Each row of a before or after table is a point. One or more steps were done to the points. Then noise was added and the rows were shuffled. The steps act on columns, c1 being the first. What was done? A step turns or swaps two columns, mirrors them in a line or flattens them onto one, adds a multiple of one to another, or multiplies or shifts one. Angles are multiples of 10 degrees, from the lower column toward the higher: turns from -170 to 170, lines from 10 to 170 but not 90. Use the fewest steps. Two steps may share a column if one is a turn and the other turns, adds or multiplies; they go together, in the order done. Otherwise the lowest column goes first.
(in the rows, 128 means zero)

Before (11 x 2):
[[131 146]
 [174 169]
 [ 74 159]
 [153 117]
 [151  81]
 [112 158]
 [182 155]
 [ 93 141]
 [ 92  43]
 [186 154]
 [166  98]]
After (11 x 2):
[[ 71 120]
 [157 134]
 [174 110]
 [181 131]
 [137 189]
 [155  41]
 [155 188]
 [125 146]
 [156 182]
 [ 97 120]
 [100 145]]
Steps: turn c1 and c2 by 40 degrees

Before (13 x 8):
[[172 159  64 154 164 123 164 138]
 [129 146  93 110  53 164 143  73]
 [106  96 194 117  91 109 134 175]
 [119 161 143 156 176 241  93 123]
 [ 79  73 137  67 138 135 102 153]
 [173  83 172 109  98 167 228 126]
 [137 103 124 129 166 105 122 103]
 [143  73 197  88  67 175 163 171]
 [147  66 100 201 139 133 167 139]
 [203 133  80 135 144 139 102 133]
 [113  96  27  77 163 165 104 131]
 [195 125 145 158 160 191 109 168]
 [131  84  93 121 139 150 116 172]]
After (13 x 8):
[[152  71 138 149  73 138 174 156]
 [ 68 126 144 157 166 188  97 165]
 [123  84  89 136 124 146 135 174]
 [110 161  58 160 164 121  79 141]
 [135  74 202  75  74 175  99 172]
 [120 157 141 170 165 242 159 119]
 [133  93  26 167  90 165 146 125]
 [116 106 125 168 140 101 127 109]
 [138  87 166  99 109 164  44 126]
 [143  97 194  93 111 111 139 175]
 [138 152  90  59  99 165 127  76]
 [134  67  99 131 208 139  94 139]
 [ 60 131  83 145 138 139  94 136]]
Steps: multiply c7 by 0.7; turn c1 and c7 by -140 degrees; mirror c4 and c5 in the line at 50 degrees

Before (14 x 12):
[[141 106 131 136 249  93 129 145 148 124 142 183]
 [ 95 114 104 126 128  93  83 127 126 135 138 130]
 [ 99 103 118 108 118  90 150 154 132 127 143 122]
 [135 175  63 130 118  87 127 133  92 107 249 133]
 [117 116 149 130 156 183 135  76 155 130 125 134]
 [152 169 140 114 126  82 117 112 143 121 126 153]
 [120 138 145 155 173  89 131 105 148  86 125 121]
 [163 114 117 138 120 117  79 128 160 105 126 125]
 [147 182 127 130 164 117 110 148 169 119 122 119]
 [109 111 103 142 117 190 142  77 163  40 117 163]
 [156 121 102 112 161 119 119 112 122 101 111 119]
 [162 129  28 123 125  82 120 106 158 130 223 122]
 [160 156 133 134 126  80 118 145 120 119 203 119]
 [158 147 108 170 138 103 129 131 137 136 113 136]]
After (14 x 12):
[[196 109 125 131  90 117 107 149 167 119 124  77]
 [170 130  99 153  94  88 117 104 153  86 136 115]
 [209 111 141 172 108 104 131 132 128 137 130 115]
 [150 146 141 105 131  90 149 154 128 128 135 148]
 [184 101 176  88 113  85 120 133  73 106 244  90]
 [207 140 129 120  88 118 111 112 112 102 107 131]
 [167 129 105 135 109 183 136  75 160 130 127 141]
 [146 133 145 123 116  93  84 127 117 134 137 142]
 [161 107 163 145 122 190 116  77 153  40 122 161]
 [212 132 220  91  78  80 121 106 122 131 215 124]
 [192  91  69 129  23  93 127 145 147 123 145 174]
 [203  85 124 115 132  84 115 112 145 120 122 107]
 [210 124 122 108 133  79 118 144 121 119 200  99]
 [213 137 151 139 125 119  73 128 156 105 129 139]]
Steps: shift c1 by 50; mirror c2 and c12 in the line at 120 degrees; turn c3 and c9 by 20 degrees; turn c3 and c5 by 150 degrees; turn c4 and c11 by 20 degrees; add 0.3 times c10 to c7

Before (11 x 20):
[[112 136 105 100  71 117 129 156  55 119 179 102 203 127 186 157 163  79
   79 191]
 [157  73 129 201  92 109 124 101 163 164 111 129 147 117 156 100 109 165
  160 124]
 [ 91 101  62 148  58  77  92 139 178 232 152 171 117  97  93  85 102 105
  165 135]
 [ 52 146 147  93 167 121 129 109  77  32  89  75 146 146 147 161 103  96
   64 196]
 [ 87  51  48 146 122  47 171 148 147 164 177 135 139 117 127 129 111  98
  129  56]
 [152 150  70 158 129  77 151 142 114 177 123 138 139 163 137 114 143  91
  173 119]
 [108 139 173  99 138 156  68 167  75  96 126  70 179 112 112 170 102 128
  120 118]
 [ 71 151 186  90 165 195 144 111  69  82 116 119 176  79 170 142 101 127
  160 164]
 [ 91 116 102 192  63  92 129  79 136 181 172 126 131 141 113  91 134  74
  151  68]
 [ 92 145 187  83 152 222 129 144  84 143 120  31 119 112 168 130 121 137
  100 184]
 [ 99 146 230  83 149 151 148 181  53  33 143  70 149 127 147  94  98 130
  114 184]]
After (11 x 20):
[[152  86  68  89 143  83 153 141 121 177 117 111 123 124 134 115 139 142
  170 122]
 [ 87 187  52  77 128  88 171 149 118 166 107 147 175  76 128 131 180 146
  130  57]
 [ 51 104 145 148 112 143 132 113 190  31 115  82  88 130 145 161 168 143
   81 198]
 [ 99 115 230 167 130 168 149 181 196  33 101  65 139 143 148  95 152 180
  122 185]
 [ 90 127 184 201 121 194 130 141 226 145 138 100 120 154 165 127  92 185
  108 185]
 [ 70 151 186 179 143 197 143 110 149  80  81  74 109 176 168 143 119 174
  167 163]
 [ 92 124 101  62 129 102 130  77 130 180 118 138 169 108 113  90 117 124
  123  67]
 [110 123 105 160 107  98 129 156 169 120  43  60 169 132 188 159 129 124
   65 191]
 [108 136 172 155 123 166  65 168 193  96  79  87 119 147 114 170 140 182
  126 115]
 [160 174 131  49 130 129 125 100 121 162 112 166 108  93 155  98 110 217
  151 122]
 [ 88 169  61  83 130 110  92 134  76 229 133 167 152 129  92  86 162 154
  140 135]]
Steps: turn c2 and c14 by 130 degrees; turn c6 and c17 by 50 degrees; turn c4 and c17 by -150 degrees; flatten c5 and c19 onto the line at 70 degrees; turn c9 and c12 by 100 degrees; turn c11 and c13 by 100 degrees; shift c18 by 50

Before (10 x 64):
[[123 161 180 118 148  96  72 131  82 126  87 171 137  76 189  67 166 165
  120  83 111 123 127 107 108 171 103 115 164  75  87 140 163 128 103 102
  144 150 100 142 165  90 162 156 125 120 120 131 135 124  89 103 120  64
  170 119 158 117 165  81  94 136 169  87]
 [121 160 167 117 102 125 153 154 168 131 160 120 120  81 177 117  83 164
  118 152 140  90  80 188 143 153 196  95 148  61 164 101  99 138  89 162
  173 122  94  79 140 143 156 151 113 104 119 125 153 183 152 173 169 139
  154 159 101 163  77 104 104 125 126  90]
 [122  94 118 199  91 160 141  79 128 133 125 138  71 113  75 123 113  78
  103 134 159 183 119 125 121 104  90 173 126 139 110 123 123 116 155 126
  164 154 143 149 117 146 104 110 151  69 134  85 196 119 139 144 125 163
   68 115 102 131 117 141 146  82  84 170]
 [173 111  84 149 130 132  78 138 136  71 103  78  67 137 129 101  94 164
  129 126 160 171 144 109 137 114 180 123  82 121 103 183 112 107 128 139
  152  95 147 159 107 149  70  88 200  99  99 171 155 131 114 114  75 118
  109 156 134 116 138 165 122 125 111 116]
 [136 132 105 151  77 122 147  75 141 164 142 171 160 114 115 139 103 111
   39 139 101 142  96 150 137 100 107 132 184 144 157 104 125 144 116 135
  161 158 132  97 120 165 130 119 110 152 153  96 174 144 139 153 131 180
  121 114 138 125 121 122 139  68 131 141]
 [134 167 136 146 105 111 133  93  80 143  77 148 141 126 158  83 159 144
  105  88  76  80 135 126 112 154 126 141 155  71 126  94 154 116 104  71
  127 147 103 135 135 108 149 150 166 127 165 105 107 122 108 108 101  65
  150 100 146 129 153  88 111  74 159 126]
 [163 146 123 105 157 103  66 148 104  82 114 115 130 101 130  74 142 155
  168 123 130 163 147 146 123 176 197 114 118  70 104 168 130  92 144  97
   95  66 131 146 108 111 128 145 166 122  81 179 114 109  84  91 106  99
  147 172 136 135 144 110 124 156 114  99]
 [109  97  91 151  90 120 132 121 168 150 152 164 143  87 124 120  71 108
   85 176  81 122  93 141 167 149 107 152 121 120 160 107  99 145 128 149
  199 158 105 104 128 157 149 127 112 147 162  89 127 139 143 152 129 155
  124 101 112 157  94 156 119  80 124 120]
 [123  76 118 161  93 182 102  76 127 140 123 103  71  92  69 134  84 110
  124 155 156 130 146 124 123  99 126 161 136 171 120 169 112 117 182 120
  166 130 134 133 101 160  72  87 134  96  85 131 152 144 144 133 137 130
   82  83 127 136 165 166 163 124 118 158]
 [167 141 158  78 145  94  91 158 124  71  68 125 126 102 196  93 131 199
  145 108  77 132 150 128 131 161 164 103 138  83 119  97 159  83 139 116
  135 105 134 162 129  99 126 176 171 138  89 142 126  91  58 102  94  84
  165 144 141 146 177 122  92 154 122  90]]
After (10 x 64):
[[123 162 180 118 148  97  72 130  82 125  87 171 137  92 189  67 113 166
  121 106 111 124 127 108 108 236 121 115 164  65  87 140 162 128 102 103
  145 150 101 141 167  90 162 155 125 121 121 131 135 123  73 102 119  65
   81 121 157 117 165  81  94 137 169 183]
 [121 161 166 117 102 124 153 154 166 132 161 121 119  75 177 118  48 164
  118  84 140  90  78 187 142 190  60  95 147 119 164 100 100 139  89 161
  173 122  92  80 139 144 157 151 114 104 118 126 153 182 132 174 170 140
  152 157 101 164  79 102 104 125 126 118]
 [122  94 118 198  92 160 142  79 129 132 125 138  70 110  76 122 126  77
  103 164 158 182 118 126 120  68 196 173 125 146 110 123 123 116 155 126
  164 154 142 149 116 146 105 109 151  70 133  85 195 119 133 143 127 163
  150 117 103 129 118 141 146  82  84 109]
 [123  74 119 162  93 182 103  75 126 140 123 103  70  86  68 135 133 111
  123 147 156 130 146 125 125  55 159 160 134 190 120 171 112 117 182 120
  166 131 135 134 101 161  72  87 134  97  85 131 153 144 130 133 139 130
  163  83 128 136 164 165 163 125 118  92]
 [166 141 158  76 145  95  91 158 124  71  68 123 126 128 197  93  96 198
  145 100  77 133 149 127 130 211  78 103 138  98 120  97 158  81 138 117
  135 106 134 161 128  98 126 175 172 137  90 142 126  90  53 101  94  84
  121 143 141 146 178 121  91 155 122 159]
 [109  98  92 151  90 118 132 121 168 150 153 164 144  84 124 120  85 107
   86 104  80 122  93 141 168 180 147 152 120 167 160 108  98 145 128 149
  198 157 106 103 126 157 150 128 113 147 162  89 127 141 129 153 128 155
  118 102 113 159  95 157 120  82 123  85]
 [137 131 104 151  78 123 147  76 143 163 143 171 160 112 114 140 125 110
   40 137 103 143  97 150 136  60 148 132 185 158 156 103 125 144 115 132
  161 158 133  98 120 164 130 119 110 152 152  94 173 143 134 151 131 179
  121 114 138 125 120 121 139  69 133 113]
 [161 145 122 105 157 100  67 147 104  83 112 115 132 117 132  74  94 156
  167 102 128 161 147 144 124 248  62 115 117  81 105 168 130  92 145  95
   95  66 131 147 108 111 128 145 166 122  81 180 114 109  78  89 106  99
  159 171 135 135 144 110 125 157 115 143]
 [173 110  85 150 131 132  79 136 138  70 103  79  68 141 130 102 102 165
  129 118 160 171 145 110 136  93 101 124  83 149 103 184 111 106 129 139
  152  96 147 161 107 151  70  89 200  98 101 170 155 132 117 114  75 118
  176 156 133 118 137 167 123 123 111 136]
 [134 168 136 145 106 110 132  92  81 144  76 148 142 133 158  82 104 146
  103 140  76  81 136 126 112 192 115 140 155  67 126  93 152 114 104  71
  126 148 104 135 134 106 148 150 166 126 165 103 108 123 109 109 103  66
  109 101 148 130 152  90 113  73 160 168]]
Steps: turn c14 and c51 by 20 degrees; turn c17 and c30 by -50 degrees; turn c20 and c64 by -110 degrees; multiply c26 by 2.5; turn c27 and c55 by 140 degrees

Before (14 x 64):
[[ 41  89 104 131 148 128 209 144 200 162  83 160 112  92 100 126  95 141
  171 119 140 137 101 202  77  95 150 189 119 134 129 129 139  87 119  74
  111 134  92 188 146 132 105 192  56 169 152  79 158  64 155  86  83 133
   70 102 145  98 167 107 189 142 175  79]
 [108 124 150 129 114 223 169 131  34 165 167  81 110 148 136 175  90 106
  151  63 183 144  72 154 127 107 127 139 173 161  88 116  74 165  96  86
  109 107  64 109 129  83  56 146  90 192 154  90 130  83 133 101 102 185
  152 107 147  52 122 188 141 117 151  48]
 [148 167  62 229 123 100 135 177 106 175 118 139 114 117 170  46 131 135
  101 139 144 147 168 155 160 140 195 131 129 151 168 162 131  92 142 119
   99 108 144 136 125 187 151  78  86 152 189 121 120 149 127  90 128 178
   93  65 126 146 116 109 107 108 173 187]
 [150 119 179 172 128 112 136 151  68 146  74  68 186 153 195 132 133 128
  149 135 130 155 140 102 119 152  77 162 138 123  85 184  77  99  94 189
  103 143 119  76 198  84  79 116 164 216 142 100  99 160 209 220 103 132
  157 132 167  59 107  68 154 178 206 206]
 [150 192 163  89 108 135 170 142  95  97  81 122 112 126  49 196  95 128
  139  62  57  81 140 137 170 172 117 164 151 162  92 126 213 194  91 128
   75  15  90 122 124 119 134 125  92 142 139 124 141 139 144 151 199 149
  129  54 175 130 133 140 107 107 140 108]
 [110 165 145 126 118  92 156 187 137 120 116 175  98  86 170 109  94 125
  145 107 175 114  98 150  77 104  88 142  60  61  98 124 137 153 121 133
  124 183  94 131 109 103 224 155 166  95 119 121 137  86 114 101 110 189
   98  74 167 145 129  48 130 122 170 119]
 [139 200  79 183 105 118 121 122 186  85 185 215 111 207 129 137 137 125
  161  37 114 111  76 137 181 147  86 123 172 171 191 119 185 200  60 136
   82 195 107 107 108 196 160 122 120 162 140  93  79 138 153 100 132 137
   98  60 136 167  77 127 195 153 148 138]
 [144 210 177 162  96 176 156 137  94 197 173 106 131 105 156 124  80 111
  128  82 151 175 117 135  74  98  87 112  77 109  97  68 167  74 140 157
   84 193 105  88 161  80 142 176 143 187 157  76 136 182 140 103  88 167
  151 120 194 131 120  92 191 207 232 129]
 [ 95 169  96 138 130 125 137  94 141 168 109 174 203  87 146 150  92  33
   77 115 108 123 103  47 130 180 144 132  59 172 106 126  84  70 128  97
   75 143 119 120 162  53 134  95  38 148 183 179  89  78 129  97 192 162
  104  90 173 136 145 158 177 148 134 101]
 [128  68 103 170 102 113 116 164 188  95 122 149  48 183 165 163 179  63
  151 188 154  94 122  77 109 112 163 122  97 187 100 164 135 187 131  79
   71 121  63 134 142 147  84 144 153 120  72 130 186 150  90  43 194  98
  115 156 108 110 104 142 182 166 184  84]
 [173 186 139 231 144  89 118  88  57 167 170 142 132  94  89  62  80 104
  156 127 150 125 106 126  64 112 165 128 168  72 114  81 102 126 192 155
   47 162 173 116 124 108  81 126 151 103 150  80 116 111 113 113 186 165
  164  93 176  86  56 153  81 230 193 182]
 [156 198 116 193 147 140 170 189 150 167 142 112 151  85 126 153 104 105
  119 176 150 112 111  64  59 147  92 110 116 127  77 171 134 160 139 125
  101  79 155 213 172  76 170  60  73 159 169 207 115 127 125 167 160 167
  150  66 135 130  79  80 168 153 129 205]
 [120 182  90 191  65 129 149 143  98 115 127  99  99 187 127 153  96 109
  169 130 200  92 187 130  66 123 103 138 131 180  79 143 111 197 155  96
   47  92  58  63 104 221 175 121 103  79 153  74 161  98 145 145  96 143
  108 151 190 138 167 169 148 146 135 108]
 [100  91 122 138 130 172 127 121 120 144 116 107 176 176 126  93 112  61
  113  97 161 145 115 113  88 146  95 140 136 107 125  70  65 137 126  96
  150  93 175  61 159 130 154 150 123 150 126 184 154 144  80  56 125 167
  190 118 132 173  81  98 176 156 158 149]]
After (14 x 64):
[[ 99  92 121 136 132 172 125 122 122 142 105 102 177 178 124  93 127  60
  117  96 159 145 115 113  90 146  94 136 138 105 125  72  64 135 126  99
  112  95 174  65 158 129 158 150 119 107 126 188 153 118  78  53 123  96
  190 118 135 171  80 100 176 159 157 149]
 [150 190 160  87 131 134 170 139  93  95 140 141 107 123  48 198 130 124
  141  62  60  80 140 137 170 172 116 162 153 163  94 128 212 197  90 131
  179  14  90 119 123 115 137 125  93 114 140 124 142 147 144 150 201  78
  128  54 173 131 133 139 104 104 143 104]
 [139 197  77 180 135 118 121 120 183  83  85 225 106 206 127 135 130 126
  160  40 111 109  72 137 180 148  89 123 170 172 191 122 183 205  58 138
  138 195 104 107 107 199 161 122 120 108 141  98  79 165 153  97 129 165
   99  61 138 165  75 129 197 154 148 137]
 [150 168  65 229 113  99 137 174 104 176  99 147 115 115 171  46 124 139
   99 139 144 145 166 155 159 137 195 132 128 154 166 157 133  97 141 120
  148 109 141 136 122 189 141  80  81 103 187 120 124 149 124  88 127  87
   97  63 122 146 120 110 107 106 173 187]
 [ 40  89 104 131 133 130 207 144 201 160 157 163 112  91  97 126 129 140
  169 122 143 138 101 203  75  97 151 190 117 131 131 132 141  85 120  75
  134 133  94 185 145 134 110 189  53 175 150  83 157 196 157  87  82  90
   69 102 143  99 164 107 190 144 174  79]
 [146 211 180 159  79 179 160 135  93 193  66 122 132 106 158 126 130 111
  128  84 148 175 117 136  78  95  85 109  81 108 100  69 168  90 140 155
  178 190 101  90 162  80 119 179 142  56 156  73 136 163 138 102  89 139
  152 119 192 132 119  93 192 209 232 128]
 [108 127 152 128 124 222 172 129  30 166  58  91 111 150 138 173 129 108
  155  60 182 144  72 154 126 106 125 139 170 161  90 118  73 169  97  86
  163 107  65 105 128  83  57 149  87 149 157  91 128 211 134 101 103 123
  150 104 146  50 123 188 141 116 150  51]
 [128  73 102 171 122 111 113 165 192  93 160 167  46 179 164 167 127  60
  148 188 156  95 120  78 110 112 165 122  99 190  99 165 132 194 126  80
  175 119  64 135 146 144  82 146 154 110  70 129 186 152  92  44 196 145
  116 160 106 109 102 143 181 166 188  83]
 [121 183  91 190  92 129 152 143  99 115 118 126 101 190 125 154 126 108
  170 128 204  91 186 129  64 128 105 134 133 183  80 144 113 217 154  95
  216  94  55  62 106 221 159 122  99 176 153  75 161 107 145 147  94 121
  103 152 188 139 170 168 148 144 138 108]
 [175 188 140 232 143  88 118  89  57 166  72 170 133  93  91  59 126 100
  155 125 151 122 103 125  62 113 166 128 168  70 113  82 100 124 193 154
  197 163 174 116 128 107  88 123 147 156 152  83 114 107 113 116 186 133
  164  91 174  82  57 153  79 227 195 183]
 [ 98 169  94 134 110 126 135  93 142 166 113 189 203  88 143 152 129  32
   76 113 108 124 104  45 126 179 145 135  61 172 106 126  85  73 129  95
  161 144 120 123 160  54 124  92  39 166 182 178  88 126 131  96 191  93
  101  89 172 138 142 153 175 147 136 101]
 [157 196 120 195 156 139 171 189 153 165  86 122 153  85 126 156 126 106
  121 176 150 110 109  64  59 147  91 109 116 129  76 174 133 154 144 129
  160  80 154 211 173  73 186  62  69 118 171 207 117 146 124 166 160 113
  149  65 139 127  79  80 169 156 128 202]
 [112 165 147 123 127  92 154 188 134 119  87 171  96  85 170 107 127 125
  142 106 178 116  98 150  75 105  90 144  59  58  95 124 138 154 118 128
  117 180  93 130 111 105 225 157 168 180 120 122 135 126 115 103 112  80
  100  76 166 144 129  43 129 125 171 122]
 [147 119 180 173 116 110 138 152  70 146 160  82 187 150 196 130 129 131
  147 132 131 154 141 104 119 153  78 163 138 122  83 185  77 101  97 191
  173 140 117  76 195  82  73 114 165  70 141  98  97 171 211 222 105  86
  157 129 167  55 110  66 154 178 208 207]]
Steps: turn c5 and c34 by -20 degrees; add 0.5 times c5 to c43; turn c11 and c54 by 130 degrees; mirror c12 and c37 in the line at 170 degrees; turn c46 and c50 by 110 degrees; add -0.5 times c13 to c50; multiply c17 by 0
